Each row is a point. Before rounding, the points of a table are all equally far from one centre. They may lie mostly on one side of it. Where is the centre, to within rounding?

Points (7 x 3):
[[ 68  57 -31]
 [ 17  46  -4]
 [ 17  42 -22]
 [ 44  46  35]
 [ 32  40 -44]
 [ 62  64 -10]
 [ 20  49  -8]]
Centre: [60  4 -5]

Points (13 x 9):
[[ -1  20   3  -6 -92 -32  23  27   6]
 [-28  19  84  85 -37 -10  18  32 -45]
 [ 27  35  37  38 -18   3  60 -36  20]
 [-16  34  70  17 -70  -7  55  -9   9]
 [ -4  47  28 -23 -71 -40  34  40 -46]
 [ 24  57  24  70 -53 -12  35  13   1]
 [-45  -4 -11  63 -11 -13  61  29  32]
 [ 37  27  23  38 -71  11  22  25  27]
 [-36  58  54  32 -66 -11  61  10  -6]
 [ -8  52  -9  32 -61  -8  52 -35 -77]
 [  5  73   4  59 -44  38  56  17 -57]
 [-46  49  43  67 -33 -42  48  30 -18]
 [  1  74  53  78 -32   0  16  22 -48]]
Centre: [-16   3  16  19 -16  10  15  10 -34]

Points (25 x 18):
[[  47    7   18  -68   51   23    4   43   -2  -20  -19  -31  -52  -10
    28   10  -41   54]
 [  19  -30  -26  -83   69  -31  -29   62   23   28   25   17  -38   24
   -12   37  -75   53]
 [  52  -29    9  -97   53  -11  -16   55    3  -33   14   37  -54   -4
     7   16  -25   17]
 [ -15    2   -3  -75  103  -13  -59   54   22   -7   16    4  -58   -4
    49   11  -61   66]
 [ -16   15  -18  -96   23  -27  -16   68    2   14   27    5  -33  -22
    58   18  -74   44]
 [ -22   17   35  -66   98  -22  -12   63    6  -15   36   29  -57  -39
    38   28    6   20]
 [ -18    7  -43   -8   17  -77  -23   48  -13  -49   38  -31  -79   47
   -32   35  -49   54]
 [ -25   28    3  -33   79  -68  -23   57   -3  -17   23   64    7  -42
    63   39  -38   69]
 [  19  -28  -48  -80   46   12  -12   40   -8    8   40   31  -56   46
    27    8  -54   38]
 [   6  -30  -27  -53   40   -6  -22   36   -7  -27   -1   42 -110  -21
    38  -26    5   36]
 [  40  -49  -28  -94   38  -58  -58   31   33  -42   10   36   23   20
    22    1  -41   15]
 [ -12  -37  -45  -63   68    7  -22   29  -10    0  -32   38  -76    3
    52   14  -31   27]
 [ -23  -21    2  -62  109  -76  -47   58  -45   -1  -22   -5  -35    6
    40   26    0   34]
 [ -26   48  -86  -54   53  -52   16   38   11  -35   63   17  -30    7
    30   19  -65   38]
 [   7   26   13  -69   -1  -21    8  -12  -75  -11  -21  -21  -36   23
    25   24   -4   22]
 [  -8  -58  -15  -74   81    2   34   25   34  -16    0   12  -68    3
    46   -1  -25   43]
 [ -18   -9   13  -48   89   -8  -46   71   10   37   59    0  -62  -23
    27   29   14   31]
 [ -17  -45  -13  -95   74   -3  -17    0   12    8    1   46  -41   -3
   -21    5  -38  -27]
 [  38  -47    0  -92   43  -49  -70   24    2  -14    5   -9  -36  -32
   -22    6    8  -14]
 [  18   12   -9  -43   72    7  -47   45   -3    8   -4   -5  -64   34
   -12   56  -81   25]
 [   6    1  -19  -72    1  -20  -37   82   14    0   30   41   14  -14
    39  -14   27   56]
 [ -17   34   -9  -41   28  -29    6   40   16   43    7   53  -68   52
    52   61  -17   27]
 [ -31  -42  -13  -52   45    1  -23   61  -46    1  -43   36  -29   37
    12  -24  -25   32]
 [ -71    7  -45  -76   52  -10  -26  -17    7  -12    0  -53   29   21
    18  -46  -20   27]
 [ -32  -10   -9  -58   47   13  -26   38   18  -16    8   16 -121   16
    14  -31  -31   27]]
Centre: [ -5   3  -5 -12  41 -50 -20   5  14  -4  16   4 -19   6  12  -5 -20  26]

Points (29 x 24):
[[ -63  -53   -1   -6   -7   -5   47  -13   -2  -31   -3   11   -6  -24
   -26   13   53   24   43  -41   12   -3  -39  -11]
 [ -70  -38   -6  -36    2   23    8   -1   31  -13  -38  -14   23  -15
    -7    6    4   15   24    5   -6  -24  -46   10]
 [ -46    4   25  -10   -7   11   -9    3   27  -19   39   11  -28  -13
    -9  -32   53   24  -12  -14  -20   -1  -46   -2]
 [ -44  -17    5  -20   -3  -37   41  -17   23  -29  -15   -9  -23  -45
   -14   24   44    9   45  -32  -10  -18  -89    5]
 [   0  -29  -19  -30  -35   -2    5    4   58    1  -21  -36  -19  -43
   -13   32   33   -2   28  -15  -24   13  -67   15]
 [ -43  -33   -2  -12  -48    5   16  -19   47   26    0   45  -36  -22
   -15   14   23    2   16  -21   24    7  -54   18]
 [ -20  -11   26  -14  -36   -1   57  -19   54  -17   21   -7  -25   -1
    19   22   20   24   20    6   10    2  -56   26]
 [ -43  -35   -3  -30  -62  -30    7  -53   26  -18    7   -4   -2  -26
    -9   -3   36   16   21  -14   -7  -32  -73   23]
 [  -4  -15    4    5  -40  -17  -13  -66   29   -1   -7  -11   18  -10
   -17   29   12   17    5   -7   57  -18  -71   19]
 [ -43  -20   -5  -29  -12    5   29    2   10  -59   -8  -19  -18  -43
    -2   27   20  -18   49  -23   29   15  -30    0]
 [   8  -16   -6    7   24  -24   27  -19   52   15  -18    1  -53  -42
   -19   -6   35   -1   58  -27   15  -11  -32   16]
 [ -43  -38   28    9  -36  -31   30   10   37   -2   -3  -13  -21  -37
     1  -34   30    0   22  -25   10   -3  -57  -17]
 [ -46  -27   26    7  -48   -8   41  -25   35   11  -12   -9  -34  -24
     2   17   17   19   28  -29   33   -7  -60   -5]
 [ -28   -9  -13   -3  -44    1   22  -30   39   26    8    0   -7  -46
   -28   44    6   42    8   19   27  -24  -37  -29]
 [ -33  -34   10   17  -14   11   25    6   42   -9  -17   28  -37  -21
     2    2   59   27  -18  -43   19    3  -75   17]
 [ -80   -5  -41   18  -30  -20   10   18    5    9    8   17   -5  -38
     5   33   37   41   13   -9  -18  -10  -61  -14]
 [ -30  -11   12  -10  -34  -30   33  -11   45  -22   25   15  -48  -13
    15   47   21   17    4  -22   19  -12  -64   34]
 [   0  -28   -8    0  -12  -23   18   -5   27   -3  -30   14    1  -30
     5  -21   38    7    5  -22    4   11 -121  -22]
 [ -16  -39  -12  -32  -37  -17   -7  -52    6  -12   12   -4  -21  -50
   -45   28   26    9   35  -36   -6  -47  -46   -6]
 [ -52  -23    0   -1    0  -26   53   20   44  -12    3    5  -12  -21
    10   22   43   23   -5  -45  -33  -22  -55   -5]
 [ -15  -14   17  -29  -31  -32    1  -16   55    7    3   29   19  -37
    12   10   37   -7   42   -7   41  -22  -43   40]
 [ -24  -11   12    0   -6  -23   50  -25   45   -9   -1  -12  -18  -27
    12   20   45   15   49  -52  -37  -19  -54   13]
 [  10  -14   -1  -22    3  -32   11   -7   31  -35   -6   25   10  -20
   -14   29  -27   64   43  -19   29   11  -44    3]
 [   1  -15   -9  -23   -9  -39    0    1   80   -5  -17  -11  -19  -25
     9   17   24   -6   55  -20   21    9  -31   10]
 [ -48   14   20   -5  -42  -25    8  -23   23  -27   17   24    6  -19
   -17   27   -6    7   35   15   -3   -6  -51  -20]
 [ -25  -25   -9   11  -10  -30  -13  -35   69   -2  -18    3  -36  -23
   -14   -6    2   33   31   -2    2  -16  -87    9]
 [ -54  -64  -24  -25  -23  -22   16  -19   50  -12    4   -6    7  -31
    13   27   30   29   27  -40   32   -7  -24   -5]
 [  14  -19  -33   34   32  -11   22   22   24   -1  -12   11  -58    1
   -36  -21   26   31   18   16   26   -6  -60    5]
 [ -34  -15    1   14  -14  -34   31  -38   49   -1   15   25  -10  -19
   -40   -6   -3   23   15  -42   10  -66  -71    5]]
Centre: [ -7  -8 -26   1  -8  -2  12  -2  11  -8   9  -1   0 -21  -7   2  21  16
  16 -17  13 -19 -47  10]

Points (30 x 24):
[[  10  -72  -22   -6    9  -12    4   70  -25   32  -21    8   48   14
   -47  -19   32   25  -60  -47  -41   22    1  -39]
 [ -38  -74    0  -15    0  -45  -25   86   -6    9  -20   36   39   54
   -69  -23  -20   -7  -59   -2  -22   45   14  -61]
 [ -30  -77  -14  -15  -26  -22  -38   71   25   49  -15   27   50   23
   -38   20   81    7  -51  -12   -8   57    2  -41]
 [ -19  -87  -19  -45  -45   -7  -13   96    6   11  -65   11   10   26
   -22  -12    4   11  -71  -37    7   45   18  -25]
 [   5  -78  -42   -5  -50  -52  -32   55   -4    3  -32   -8   64   38
   -47  -30   21   -4   -2   17  -42   57   64  -20]
 [ -17  -82  -47    2  -40   -4    4   62    8   58  -39   16   21   11
   -36    1   18   21  -50  -39   22   95   56  -13]
 [ -53  -79  -10    9  -30    2   11   69   39   57  -59    3   36   49
   -28  -17   18    5  -17  -55  -37   73   50  -22]
 [ -46  -85  -39  -20  -63    2  -33   78  -19   10  -17   44   22   18
   -22  -15   13   19  -29    8   14   83   22  -28]
 [ -36  -91  -32   -3  -51  -25  -19   78    9   47  -63  -22   24   39
    -6    7   18  -13  -54  -55   10   61   20  -31]
 [ -19  -69  -10  -50  -29  -18  -38  121    0   24   -3    1   51   42
   -15   20    8   55  -21  -15  -14  -18   18  -62]
 [ -28  -69  -49  -17  -61  -14   -3   64  -16   42  -33    9   19   76
   -50    5   21   37   16   51   15   56   61  -39]
 [ -21  -98   -1  -33  -29   20  -24   73  -26   13  -27  -19   40   29
   -67   -1    3   11  -44   13  -26   37   13  -44]
 [ -62  -74  -19    6  -39  -35  -51   88    4   -6  -51  -11   67   19
     2   17    6   25  -18  -47   -9   23   27  -14]
 [ -29  -62  -16  -11  -18  -20   38  102  -15   31  -28    0   41   11
   -32  -25   27   18  -25  -57  -62   57   39  -34]
 [  11  -69    0  -12  -21  -66   -9   14    4   24  -18  -20   28   23
    29  -42   49   32  -45   -9  -17   36   32  -42]
 [ -42  -53  -29  -28  -34  -50  -32   99   44   62  -41   38   69   15
     2  -12   14   11  -14  -36    1   57   20  -42]
 [ -22    3   36   -2  -24    6   16   56  -38    7  -21  -43   40    9
    -6  -19   64   44  -15  -40  -18   38   30  -46]
 [  -9  -72   -7  -37  -23   -2   26   46   -6   24  -85  -10   68   42
   -26  -12    5  -14  -31   -5  -48   41   45  -20]
 [ -28  -54   10  -30  -12   43  -25   49  -14    6  -28  -24   22   45
   -38  -29   59   19  -24   12  -33   58   42  -45]
 [ -27  -83  -44  -72   -4  -21  -32   88   36   15  -51   15   41   50
   -24    0   12   16  -32  -25  -11   56   36  -60]
 [ -30  -58  -18   -1  -35  -49  -21   89   26  -28  -14   31   20   89
    -8  -14  -44   39  -39  -45  -15   17   14  -29]
 [ -24  -30   15   30  -37  -36   -9   70   -2   44  -63   26   11   62
   -27  -35   24   -8  -48  -54   -5   54  -15  -26]
 [ -33  -58   -8  -28  -14  -26  -15   66   23   13  -47   -6    7   62
     7  -19   47   32  -71  -31   14   29   -1  -87]
 [ -10  -46  -12  -22  -46   -3  -20   49  -15   76  -28    8   42   15
     1  -31    3   38  -22   24  -30   77   45  -39]
 [ -21  -67  -18  -14  -86  -34  -58   40   16   32  -16    1   42   30
     6  -26   21    9  -46   14   -1   49   -2  -31]
 [ -62  -54  -12   -3  -16  -49  -37   88  -29   50  -30  -13  -53    0
   -84   -1   17  -27    8   -9  -16   15   53  -36]
 [ -46  -66   42   -5  -13    0  -29  116  -13   30    8  -11  -21    7
   -58   28   53   -6  -35   -9  -36   21   20  -61]
 [ -15 -104   -4   -9  -88   33   17   84   40   85  -24   20    7   36
   -33    6   14    6  -24   -1    4   33   20  -48]
 [ -27  -72   -4   -1  -18   -4  -25   50    9   34  -26    5   37   54
   -84  -56   31   -5  -12  -12  -36   73   34  -51]
 [  -8  -69    5  -33  -68    7  -27   91   -2   17  -64   10   31   23
   -51   -3   50    5  -21  -42   12   71    6  -28]]
Centre: [ -7 -26  -9   1 -27 -15   4  43  22   8  -8  15   4  18 -22  25   3 -14
   7 -17   3  16  41 -54]

Points (27 x 24):
[[-63  25  36  16 -36 -17  95 -51 -14   4 -55  -4  -5 -19  13  -4 -12 -10
   -1  42  29 -49 -42  20]
 [-28  28  -6  17 -17 -47 105 -87   4  38 -47  28 -41 -51   1   8  -7 -11
   35  36  40 -42 -13  21]
 [-28  -8  38 -11   3 -38  99 -39  16  -1 -27  38 -32 -27  39 -17 -46   2
   -3  73  14 -86  -2   0]
 [-34  37  -8  10  -6 -44  91  -4  16 -35 -76  20  -8 -31 -14 -17 -48  33
   13  73  14 -25  30 -21]
 [-80  28  33 -32 -14 -15  68 -35  35   7 -41  -6  -6 -11   2   6 -38  -4
   27  52  -3 -70 -11  -1]
 [-61  65  39  -3 -10 -51  56 -35   4  -5 -27  30 -35 -31 -12   1 -30  27
   -8  81  23 -65 -14   8]
 [-71  59  25  17   3  18  49 -41  15  -2 -29  12 -34 -37  52  37 -57  -1
   -7  51   2 -42 -34 -20]
 [-58  49  25 -16 -15 -29  88 -48  -9 -22 -27  -7 -38  -8   4 -20 -46  32
   19  78  39 -20 -48  12]
 [-65  34  32  30  19 -44  86 -33  -7   1 -38   0 -43 -17 -16 -12 -28  21
   17  60  -2 -43 -12 -27]
 [-71  43 -10  -4 -14 -29 103 -25  -9 -10 -51   0 -28 -56 -18 -30 -21  22
   24  49  42 -20 -20  20]
 [-62  50  16  33 -12  -9  76 -35  45  -6 -17  26 -39 -30 -13   8 -39 -14
   48  83  11 -43 -17 -46]
 [-64  24  50  30   0 -31  67 -15  27  -3 -28   5 -48  -4 -17  12 -37  11
   -1  86 -12 -43 -46   9]
 [-55  40  -2   1  22 -23 121 -32 -12   2 -56  -3 -23 -28  21 -21 -23  17
   15  54  40 -11 -23   4]
 [-73  -2 -20   0 -21 -38  76 -17 -26   4 -57  23 -28 -26  -2 -23 -43  -3
   17  68 -10 -38 -20   2]
 [-66  44  34  -7  35   1 106   4   3  37  -5  26 -47   1  18   4 -44  31
   30  75   7 -35 -11  15]
 [-49  28  14  10 -13 -27  79 -23   9  33 -41  -7 -28 -32 -13 -32  -7  29
   -6  87  28 -33 -15 -23]
 [-97  24   0 -18   0 -24  81  -5  20  41 -18  14 -19 -22   1 -15 -32  47
   42  58 -12 -17  -7  -3]
 [ -4  54   8 -23 -15  -1  99 -34 -24 -30 -36 -16 -34 -35   3  30 -33  18
   22  56 -28 -56 -47   3]
 [-68  34   9  -9 -27 -18 101 -46  -6 -34 -43  10 -12 -40   8  -2 -33  37
   10  82  -2 -40  -4  -9]
 [-79  37  33  -7   4 -65  79   2  28  13 -34  11 -51  -8  23 -30 -56  -3
   23  68  22 -21 -25 -11]
 [-42  33  -6 -24   9 -45  98 -19  -6  -1  -9 -12 -35 -28   0 -19 -44  -4
    7  85  -5 -54 -29 -23]
 [-56  38   1   8   3 -25  82 -50 -19 -13 -33 -18 -52 -21   2  -9 -56  -4
  -11  53  26 -64  -3  -6]
 [-68  58  26   5  11 -38  41 -47 -16  -7 -20  -8 -17  -7   9  -9 -45 -34
  -32  57  22 -22 -38   2]
 [-77  34  19   2 -18 -27  71 -62  15 -19 -25  -3 -39  29  -2 -17 -37  11
   49  50  -6 -41   7   2]
 [-50  58  18  13 -14 -17 120 -46 -12 -28 -22 -19 -28 -23  19 -33  -2  -8
   21  57  12 -33 -18  -2]
 [-68  13  23 -33   3 -39  62 -28  18  10 -21 -10  -7  -8   7  -7 -17  12
   15  80 -12 -57 -30  -3]
 [-72  45 -10 -10 -15 -23  61 -50  35 -21 -28  13 -48  -2 -21  -9 -54  48
   34  39  -1 -32 -19  -7]]
Centre: [  1  15  25   1 -26 -20  56  -8   8  -1   9  21 -23 -35  12  21 -38  -4
  21  24  15  12  12  15]
